Every row gives one point. Each table stands for the endless flat space through its points: a line for two points, a plane for three, and so on. Write the one point that lies in both, or say that there is none.
In the rows, 128 means zero.

First, 3 rows:
[[183  95  80 135]
 [143  85 110  95]
 [179 127  96  99]]
Second:
[[143  90 131 102]
 [150  92 123 104]]
They share: no point

First:
[[127 159 166 122 128 149 175 143]
 [124 139 163 143 131 146 140 146]
 [159 162 131 132 164 205 157 119]
 [117 152 127 114 134 167 115 121]
 [146 154 165 124 131 159 173 146]]
Second, 4 rows:
[[170 180 173 141 129 170 200 101]
 [159 161 147 134 132 186 162 150]
 [149 153 179 120 123 143 182 107]
 [127  81 178  62  93 113 141 145]]
They share: [142 150 157 125 132 161 156 142]

First, 2 rows:
[[130 138 145 142  87 150 147 126 178]
 [128 133 141 142  90 144 147 118 171]]
Second, 2 rows:
[[122 123 123 127 104 132 137  97 157]
 [128 109 113 111 114 136 129  79 165]]
They share: no point

First, 4 rows:
[[181 120 160 118 143  94 126 167 146 142  99 172]
 [143 127 147 169  96 112 116 140 151 168 135 151]
 [176  75 202 165 102 118 125 103 123 165 136 190]
 [139 137 131 165  92 142 132 160 109 202 133 187]]
Second:
[[164 138 142 174 148 124 101 163 144 166 128 159]
 [148 149 138 177 167 100 139 201 135 168 137 184]
 [180 145 122 168 144  92 105 170 149 176 145 166]
 [197 129 127 153 109 104  74 127 161 175 136 143]
 [186 140 132 175 143 128  65 148 160 188 136 149]]
They share: [158 124 152 149 114 107 121 151 146 160 121 162]

First, 3 rows:
[[151 133 121 166 170 135 146 127 173 125 103 128 121 102]
 [160 133 117 150 163 124 145 137 158 128 103 133 129 112]
 [149 133 113 154 164 137 156 111 175 115 115 126 133 118]]
Second:
[[137 160 133 141 139 153 146 109 151 121 124 113 168 113]
 [144 151 125 140 145 144 149 113 154 120 121 119 159 118]]
They share: [158 133 109 138 157 126 155 121 160 118 115 131 141 128]

First (5 x 18):
[[184 148 163 189  95 118 154  90 121 125 143 128 113 107  64  80 162 148]
 [165 107 149 143 141 132 159 145 124 128 123  96 155 126 110  92 151 177]
 [155 145 161 151 157 120 137 115 138 106 123  96 103  88  94  88 181 143]
 [177 151 165 183 101 108 147  93 120 116 131 128 115 106  70  92 155 157]
 [175 166 168 187 128 122 145  81 149 101 148 104  64  72  53  61 209 106]]
Second (3 x 18):
[[159 157 153 164 148 112 134 108 124 116 110 121 108  91 104 106 139 154]
 [164 161 150 164 153 107 138 113 132 107 101 117 103  89  99 112 130 154]
 [157 149 183 128 122 126 122  90 100 158 156 125 142 107  78  94 185 170]]
They share: [156 153 162 155 139 118 129 101 114 131 126 124 119  96 100 100 155 158]

First:
[[137 161 157 124 149 126 153 141 117 183 110 126 112 137 118  94  91 122
  117 119 140 144 140 145]
 [114 139 165 129 134 136 141 131 130 174  94 117 120 147 129  97  85 113
  107 120 126 120 147 139]
 [138 163 159 117 152 127 159 137 112 177 112 120  96 144 120  97 106 125
  110 114 135 144 138 139]
 [121 173 145 130 147 128 151 149 131 171 108 140 126 125 116 104  93 122
  127 111 158 140 152 141]]
Second (4 x 24):
[[ 98 167 146 105 159 143 163 118 132 160  95 108  97 142 130 108 111 122
  107  88 137 123 149 113]
 [112 132 195 127 127 113 152 145 130 167 115 114 102 182  98  90 150 128
   88 112 142 128 138 109]
 [126 170 162 120 139 140 161 147 102 151  98 143 109 160 118 112 128 146
   83 106 106 129 172 125]
 [106 138 192 106 151 122 167 127 118 191 100 105 123 188  86  72 132 146
   73  94 118 131 144  85]]
They share: [108 163 155 117 144 137 157 133 128 151 102 120  94 148 128 113 124 123
 104 100 137 124 152 123]

First, 7 rows:
[[ 95 101 120  98 137 108 106 172 159 127 157 118 142  91 119 102 171 109
  136 149 121 199 123 154]
 [107 151 146 109 124 169 131 132 127 132 158 150 117 140 136 117 114 141
  100  97  70 149  86 143]
 [ 86 145  97  69 101 144 124 143 141 115 146 146 108 110 128  67 174 106
   70 104 135 162 152  92]
 [123 140 137  63 117 178 132 141 130 115 141 146 146 106 123 124 146 122
  108 117  88 183 101 131]
 [126 129 142  63 124 155 117 150 144 123 143 137 165  78 121 133 153 117
  122 143 108 186  97 139]
 [139 134 145  87 142 181  90 144 163 165 149 133  88 123 142  97 147 128
  145  77 185 106 102 174]
 [102 158 128 116 150 139  94 120 165 118 161 177 108 121 162  70 169  80
   98 112  63 163 159 154]]
Second (3 x 24):
[[123 149 118 122 117 141 109 129 151 167 186 138 132 151 151  69 162 119
  132 153 124 126 144 180]
 [ 95 126 123  96 149 130 105 149 156 160 165 118 102 124 160  85 167 120
  112 108 117 128 105 170]
 [ 81 109 134  85 169 124  99 172 160 139 144 116  78  94 156 109 157 118
   96  72 110 145  71 155]]
They share: no point

First, 2 rows:
[[109 139 152 156 110 155 126 132 127  97 173 129 118 137 118 127 174 113
  155 159 119 134 163 103]
 [107 139 153 153 118 147 121 125 134  96 168 131 110 137 113 133 168 112
  146 155 126 125 158 104]]
Second (5 x 24):
[[ 68 146 181 170 116 170 112 115 148 102 151 121 106 149 101  96 161 136
  173 146 143 105 180 122]
 [104 132 169 160 130 134 116 113 158 100 163 145  80 141 105 156 145 110
  131 140 147 117 154 120]
 [116 152 156 146 124 120 116  99 156  73 161 140  68 124 106 158 142 106
  101 140 143 100 127  97]
 [146 122 185 104 174 124 114 119 122 101 123 165  99 156 159 160 123  88
  125 167 155 149 143  78]
 [134  89 170 128 166 112 119 119 127 121 148 172 103 155 134 198 144  72
  132 168 157 164 165 118]]
They share: no point

First (4 x 24):
[[ 87 154  68 168 137 192 149  95 139 142 128 128  94  85 136 140 135 119
  118 208 165 125 171 142]
 [107 100  96 140 147 166 125 107 119 152 112 114  86 113 104 120 121 109
  156 172 115 109 149 154]
 [ 71 129 104 138 130 153 109 113 163 173  84 159  84  73 168 100  88  94
  147 162 132 147 158 152]
 [ 66 147  91 150 129 165 121 109 164 169  92 157  85  64 176 109  97  99
  135 178 149 146 164 146]]
Second:
[[107  99  94 126 122 165 105  87 133 141  98 143 110 109 120 122 106 118
  133 156 124 147 156 174]
 [ 99 122  97 124 117 164  94  72 151 129  86 143 120 117  96 121  88 135
  164 177 126 160 136 149]
 [ 90 126 110 134 135 155 107  98 159 147  97 143  98 112 104 112  94 113
  170 177 123 144 145 141]]
They share: [ 97 109 106 134 136 157 113 105 145 153 104 143  94 107 120 114 106 104
 147 162 122 137 158 160]
